Every row gives one point. Examples show where two turns around zero, p and q, send a point. Where does a point land after both, in the order given? Backwards means that the second turn is done in reverse. Each puzzle has new turns, and all numbers are rounded.

Turn p:
 9 18 -> 19  7
21 35 -> 39 11
-24  19 -> -4 30
 -6 -72 -> -54 -48
Turn q:
14 57 -> 54 23
-30 -31 -> -43   5
 16 -26 -> -11 -28
Where do these land?
p, then q: 52 -4 -> -10 -51
q, then p: -55 -12 -> -6 56
q, then p:  3 16 -> 16 -5

Turn p:
 43  14 -13 ->  -5  20 -42
 19 -36 -10 -> -25 -27 -20
-79  -7  -7 -> -10  -7  79
17 29 30 ->  40  13 -16
Turn q:
-2 27 32 -> -28   3  32
 -5  12 -19 -> -12   1 -19
-45 -66  -3 ->  49 -62  -9
 53  27 -10 -> -9 60 -3
Where do these land?
q, then p backwards:  39 -51  28 -> -32  44  44
q, then p:  17 -13 -25 -> -13  25 -17
q, then p: -34 -18  25 ->   0 -45  -8
q, then p: 20 57  8 -> 25 25 50
q, then p: -42  26 -36 -> -49  -7  36

Turn p:
 43 -14  13  10 -> -6  6 18 44
-17  13 -26  35 -> -30 -22  14 -27
 31  17  35 -15 ->  5 45  5 24
 30  16 -48  -2 -> -49 -10 -27  16
-86 -32  26 -28 ->  79 -19  -9 -56
Turn q:
  9   4 -34 -46 -> -38 -42  12  -2
11 67  1 37 ->  52 -28 -48 -11
-40  43  14  34 ->  32   7 -53  30
 15 -48  62 -26 -> -37  62  14 -40
  6 -41 -15  -8 -> -14   6  42   5
 -2 -25 -29   9 ->  5 -6 33 19
Where do these land?
p, then q:  9 59 74  6 ->   4 -20 -87 -33
q, then p backwards:  25  23  14 -43 -> -27  24 -43   7
q, then p:  12  31  10 -13 ->   3 -21 -30   4
q, then p: -40 -38 -15  16 -> -18  16  52 -15
p, then q backwards: -48 -54 -28  18 ->  46  42 -49   2
q, then p: -10   7 -28  17 ->  -4 -12  25  21
p, then q backwards:  51 -29 -28  -1 -> -51  11 -36 -15

Turn p:
 29 -40   1 -22 -32 -30 -11  65 ->  -3  40 -20  39 -20  -1  16  71
 19  39  80  50  11  58  18 -83 -> -52 -57  58 -35 -13  48 -69 -60
 24  45 -21  34  65  57  35 -17 ->  51 -67  12 -19   3  60  -4 -45
 49 -23 -16  -9 -30 -45   5 -15 ->  17  18 -20  -4 -37 -28 -41  40
-22  -9 -12 -34 -56 -23 -14  25 -> -18  43 -20   0  31 -31   9  43
-49  25  16  12 -24 -30  15  11 -> -11  44  35 -33  20 -10  20  -3
-24   0 -40 -39 -17  -1 -36  27 ->   6  23 -43  22  45 -22  22  11
-11 -27  22  25   1  34  43 -42 -> -33 -54  21 -41 -23   0   2  -6
-14  23  16 -10  34  20   6  -4 ->   6 -22  28  13  20   9   7 -26
 38 -33 -13 -31  43 -35 -12   0 ->  37  -9 -11  51 -38 -34  -6   6
-40  -1 -31  24   4  -6 -47  31 ->  -2  41 -39   4  11   7  45 -30
Turn q:
-17  27 -39 -24  -6 -12 -38  25 -> -12   0  33 -56  23  18   5  10
 -2 -49  44  33  -5 -33  29   3 -> -18  39 -22  36 -38 -42 -13 -21
 40  24  -4   4 -11  14 -43  32 ->  26   2  25 -20  26   6 -46  30
-26  56   3  -4  18  33 -19  33 ->  10 -18  11 -34  -8  65 -26  -5
 32  49 -35 -21  24  33  -5  28 ->   8 -17  13  -5  51  58 -18  26
  9  39  -6 -41   9 -21  11   8 ->   5  14  19  -5  41  30  13 -27
  9  69 -35  31  -1   2 -13  -2 ->   0 -38 -19 -41  45  17 -35 -10
 -7 -68  43 -16  23 -17  -7 -70 ->   2 -19  30  58 -46 -58  43 -24
-26 -77  44 -12 -52   0  46 -61 ->  30  25 -40  38 -59 -62  72 -11
-12 -70 -15  50   1   1  39   7 -> -52  15 -49  29 -35 -32   3  32
Where do these land?
p, then q:  14   5 -65 -31   5  -8  28 -26 -> -22  23  39  25  49 -27  -2  25
q, then p: -23 -45  35  28  21 -37  12 -22 -> -20  43   1 -59  -7 -30 -12 -14
q, then p: -42  -1  -7 -58 -31  36  29 -54 ->  31 -56  15 -44 -19   5  -9  67
q, then p: 57 27 14 -8 36 50 27 14 ->  -8 -22 -37  14 -31  70  12 -30
q, then p:   1 -22  22  51 -26  -8  -1  10 ->  12  52 -30  -2  13 -17 -14  -2
p, then q:   0 -25 -11 -40 -50  -7 -75  47 -> -68 -26 -33 -53  23  39 -38  -8
p, then q: -28  -6 -33 -14  12 -23   5  30 -> -13  17 -23  24  41  10  -7 -17
q, then p:  13  46  36  45 -28 -25  21  49 ->  21   9 -48  23  42  -5 -45 -52
p, then q:  54  34  33  23  23 -12 -55   4 ->  44 -64 -14 -31 -11 -20 -38  14
p, then q: -45 -13 -25   5  38  36   8 -52 -> -22  -4   4  40  -3 -43  65  -8

Turn p:
 15  40  -2  16  -1  40  10 -20 -16 -> -27  -2  25 -19   9  39 -12   8 -30
 28  32  -2 -49 -21  10   1  34  21 ->  -7 -30   3  46  13 -21 -32  26 -32
 62 -19  20 -34 -29   8  10  -1  -3 ->  42 -37  -1  20 -11  20 -45  26  -3
-21   1  -3   4  17  16 -20  32 -26 -> -44 -17  -5   6 -13  -2  15 -13  17
-13  -7  28   0  -6   1 -10   8 -17 ->  -4 -15 -17  -7 -27   1  12  -4  -3
-54  24 -20  -7  27   9  19  -5   2 -> -28   4  -1  -9  43  -8  45 -12 -12
  0 -10   4  21  39   3   4 -23   4 ->  11   6  32 -23   2   8  19 -18  14
-16 -34 -11  27 -22 -27  23   6  46 ->  31  50 -10   8   0 -22  21  34  22
 -9 -20 -10  -5  -5  -1 -37  -2 -23 -> -14 -10 -24 -17  -9  -9 -17 -16  26
 -4 -19  -4  25  27 -33  14 -10 -26 ->  16  22  -2   1  -5  22  21 -39  24
 12  12   1   2 -25 -25 -13 -18  39 ->  24  29   1  -5  -2 -29 -26  10 -22
Turn q:
  4 -12   9 -49  -5 -11 -62  18  -4 ->  21 -15  30  43  39  -3 -18 -42  -2
  2  20  -6 -10   7 -12  29 -25  26 ->  20   4  13 -29 -26   8  -7  16 -21
  9   2  46   7  22   4 -15  13  29 ->  35  16  10 -11  23 -14  -1   6  39
-27  11  37   4 -13 -12   0 -19   2 ->  -3  13  41  -1 -15 -14  19   6  15
-23  -2 -72  -9  26  -1  33  -7 -16 -> -46 -13 -22 -31 -14  12 -39  -1 -48
 3 -6 -1 22 -8 -2 27 23 27 ->  14   3 -31 -13 -23 -24   0   6  11
 -3  24  35  16 -19  27  30  -5  -5 ->  -2  43   0   8 -23   3  22  30  16
 10  -6 -57  29  -6  18 -17   0 -23 -> -34 -14 -44  -5  15  19  20 -23 -24
 19  -9 -12  -9   2 -20 -34  13 -40 -> -12 -34   0  32  38   1   3  -3 -14
  6 -22  21   0  -5   8  10 -12   4 ->   5  -4   4   4 -15  13   0   5  28
Where do these land?
q, then p:   1 -13  31   6  15  13 -17   2  12 ->  15   0  33   1   5 -23   1   6 -11
p, then q backwards:   7   5  -6   8  11 -18  -4  -4 -43 ->  -5 -23 -20 -11 -11  31 -15  -9   7
p, then q:  18 -12  -6  35  14  -1  34 -23   7 -> 31 41 -6  6  7 17  0 23  8
q, then p backwards: -87 -12 -12  -2  18  -1 -14  13  12 ->  -6  29 -28  17  31  -5 -75 -10   6
p, then q:  16  -3  45  22  10 -23  23  -2   5 ->  12   8 -17  30 -20  21  30  28   3
p, then q:  12   2  -4  30   4 -20 -16  25  -3 ->   5  17  12  -5 -15 -12  37  -9  -7
p, then q:   9  47  -7 -16  -2  18 -12  14  -2 -> -43  -4  20   5  19 -14   5  -7  18
q, then p:   7  25 -13  -6 -53  -2 -18  -9  -8 ->   5  19  -7  -8  -3  59   9   2 -10
q, then p:  21  -7 -13 -97  12  16  60  12  16 -> -60  -9  -2 -24 -61  -6 -79   7  14
q, then p: -17  -8   2  29 -12   3 -17 -17  10 ->  27  -1  -6  -6  25   0  15  11 -17
q, then p:  18 -12  -8 -12  17  -8  -9 -13   8 ->   6 -24  11  -9  -4   0  -9   3  20
p, then q:  -5 -11  -9   3 -33  22 -11   3 -14 ->  -5   8 -12   5   4 -13 -18 -35 -12

Turn p:
40 23 25  9 72 56 21 22 27 -8  7 ->  12 -12  47  19  19 -57  16 -12  14  31 -70
-27  35  14  -2 -27 -41 -38 -60  -7  -7 -17 ->  27 -27 -40  18 -23  48  -9  21 -35 -46   3
  3 -15 -31  49  24 -23 -12  -5   2  -1 -41 -> -16 -15   4  19 -26 -26 -20 -49 -23 -24  22
 24  13 -13   1 -16  -9 -44 -14 -56   7 -26 ->   7  -1 -34  17 -41  45 -16 -39  16   0  -5
 37 -37  68 -17   9   0  58  69  56  51  55 -> -24 -49  61 -31  80 -28  14  42  49  71  17
-24   9 -25 -21 -27 -12  31 -39 -23  39  24 -> -13  19  -7 -26  15  60  25   2 -43   6  12
-24  13  13  12  27  56  15  66  16  -1 -32 -> -40  13 -21  13  17 -74  -6   7  12  26 -41
-29 -38 -37  27 -44  17 -60 -44  -1  -7  -6 ->  38  31 -34 -30 -33   6 -62 -13 -36 -17  32
-13 -51  31 -62  -5 -30  38 -18 -15   4  24 -> -29   3  47 -31 -14  46  16  62  11   7  23
  0  13  37  23  42  15  32  68   7 -22  60 -> -14  17  45  34  77 -36  -1  16  45   5 -26
 -3  27 -74 -17   6  -6 -56  -2   7 -19 -33 ->  15  10 -48 -27 -38 -15  12 -50   5 -58 -14
 17   7 -10  -2 -61 -25  15 -42 -12 -35 -13 ->  38  13 -20  24 -32  30  31  13 -15  -3  50
Turn q:
-38  13  37  44 -37  14  27  29  -9  57  43 ->  44  33 -44  25 -17  68  44  -2 -22  -6 -14
-45 -30 -33 -31  44   0  20 -37  11 -10  -3 -> -13   5   3 -13  67 -45  22  31   7  17 -14
 40  19  14 -29 -17 -49   4  37  -4  21 -28 ->  -7  20   7  20 -59  -5 -12   5  49  -4  36
-28  30 -28  27  -8  22  23  52 -19   9   0 ->   8  16 -49  26 -27  -1  -6  24 -26 -20 -39
 27 -25  -5 -65 -13   5 -42  -8  23 -19 -22 -> -35 -30  62 -15   2 -14  -1  16  20 -32  30
  8  37 -54  32 -33  23  19   8  40  29 -80 -> -24  35 -37 -53 -32  -1 -33   2  37 -60 -56
 42 -48  69 -40  22  12  21  16  55 -43   9 -> -92 -12  48  37  19  33  21 -31  11  27  27
 18  34 -37  34  27 -29 -17 -50  10 -38  92 ->  47  29  48 -14  30  -5 -59 -11 -65  63  -8
 -3 -36  -7  52   7 -16 -28  45 -55  -6   4 ->  19 -15 -58  24  -9 -22 -12 -23 -46 -17  47
 12  29  -4 -37  36  -5 -31 -20 -22  26 -24 ->  14 -17  23 -31 -36 -49  22   9  19  17   1
 12 -10  17  48 -16  28  40 -52  57   8  47 ->  -9  34   6 -37  45  79  -3 -27 -19  30 -26
-59  20  25 -35   9 -21 -27  25 -25  -8 -40 ->  27 -23   4  49 -10 -52  36  -1  34 -29 -11
 13 -34   8  -1 -21  17 -10 -46 -61 -26   2 ->  21 -75 -12 -19  27  15 -15   6   0  13  28
Where do these land?
p, then q: -19  39   9 -26  21 -17 -17  -3  -2 -59 -47 -> -16   5 -29  31  19   9 -69 -11  15 -40 -11
p, then q:  11 -44  -6  -2  -6 -19  62  40  29  34  -5 -> 23 39  4 34 28  8 62 22  0 35 15
p, then q:   7   2  75   9  19  44 -55 -22 -16 -55   9 -> -24   0   1 -15 -61   2 -31 -69   0 -64  24
q, then p:  35 -15  15  -3  15  54   1 -25 -37 -20  33 -> -44  23  16 -38 -16  25 -39   2   4  42   1
q, then p: 17  8 -4 36 33 -9 24 14 25 32 82 -> -15   8 -41  23  26  56  15 -34 -13  38 -52
q, then p:   0  -6   6  41  66  42 -26 -40 -38 -31 -10 -> -45 -11  36 -36 -60  56  -7 -16 -20  -4  22
q, then p: 53 19 -7 17 11  8 44 -6 51 38 30 ->  -8   3 -70 -18  16  20  16  17 -18  24 -57
p, then q backwards:   8 -37 -63 -27 -24 -32  -9  27  55  48   0 ->  40 -62  -5  16  19   7 -41 -50  -8  40 -43
q, then p: -25 -11 -14 -51 -27 -77   5  21 -15  26 -19 ->  39 -22  12  15  72 -39  22  -9  32 -24  24
q, then p: -51  24  32 -16   7  34 -16 -69 -19 -33 -14 -> -29 -48  58  -8 -61 -30   0   5  -6  30  15
q, then p: -22  51   3 -31   0  10 -32  16 -39  12 -54 ->   9 -18  -4   6 -24 -23  20  17  17   2  86
p, then q:  -2 -16 -66  -1 -49 -15  28  44   6  -7  16 ->  21  40  39  10  14   0  -6  40 -14  58 -34
q, then p:   6  27  29  21 -17 -17 -35 -47 -38 -28 -42 ->  48 -37  36 -40 -47   0 -14   2  -2   6  32
p, then q: -21 -42  -7  34 -48  -5  27  50  39  42  22 ->  30  40  31  12   6 -41  47  28 -44  44  24
